Each row is a point. Two turns around zero, p and q, are shown by what they do to some points. Write where each new point lands after one turn and then the other. Backwards means that the second turn is done in reverse. Each puzzle has new turns, and all numbers are rounded.
In the rows, 128 means zero.

Turn p:
[106 104 155] -> [135 100  97]
[153 144  95] -> [113 160 154]
[106 141 148] -> [146 102 133]
[104 105 129] -> [113 105 110]
[171 165  86] -> [119 180 175]
[128 108 155] -> [142 122  98]
Turn q:
[153 135 159] -> [165 116 115]
[147 152 138] -> [150 139 107]
[115  89 115] -> [ 99 102 148]
[151 158 122] -> [139 146  96]
[ 73 106 107] -> [ 88 137 176]
Where do these land?
q, then p: [117 152 161] -> [156 159 134]
q, then p backwards: [104 119 115] -> [127 135 100]
q, then p backwards: [111 152 116] -> [156 127 114]
q, then p backwards: [180  88 120] -> [ 76  93 150]

Turn p:
[ 83 113 115 108 163  99] -> [140 131 189 148 103 133]
[152 152 146  96 157 139] -> [153 169 133 114 159 123]
[145 145  99 161  89 149] -> [ 91 116  80 139 137 150]
[ 68  98 115 127  78 100] -> [100  99 144 121  52 142]
[156 112 146 108 162 149] -> [179 137 125 124 153 119]
[162 136 133 132 141 112] -> [128 123 134 114 165 124]
[129 140 142 163 107 146] -> [105 122  93 135 127 105]
Turn q:
[138 131 103 123 176 217] -> [150 107 113 104 213  83]
[122 143 139 100 144  97] -> [111 135 150  97 116 149]
[128  88 119 114 145 101] -> [115 138 175 138 120 113]
[ 91 112 122 176 117 141] -> [118 128  92 150 108  83]
[134 130 133 101 102 132] -> [119 138 127 141 143 159]
[133 151 119 159  88 101] -> [133 104 105 150  86 151]
[150 140 161 124 124 108] -> [150 147 133 116 110 157]
Where do these land?
p, then q backwards: [ 88 117 131 131 122 108] -> [121 116 115 139 133  87]
q, then p: [125 119 157 109 132 119] -> [117 162 121 124 131 121]
p, then q backwards: [ 81 155 121 183  88 101] -> [ 58 115  87 125 110  91]
p, then q: [114 125 129  98 102 138] -> [121 119 111 142 148 157]
q, then p: [110 124 117 130 144 129] -> [126 125 150 121 115 127]
p, then q: [106 148 113 103 127 109] -> [125 146  92 114 135 142]
q, then p: [142 100 104 128 109 101] -> [117 104 107 129 118  90]
q, then p backwards: [183 115 128 137 157 181] -> [174 104 151 119 187 139]
p, then q backwards: [202 148 152 134 171 166] -> [146 121 145 123 139 223]
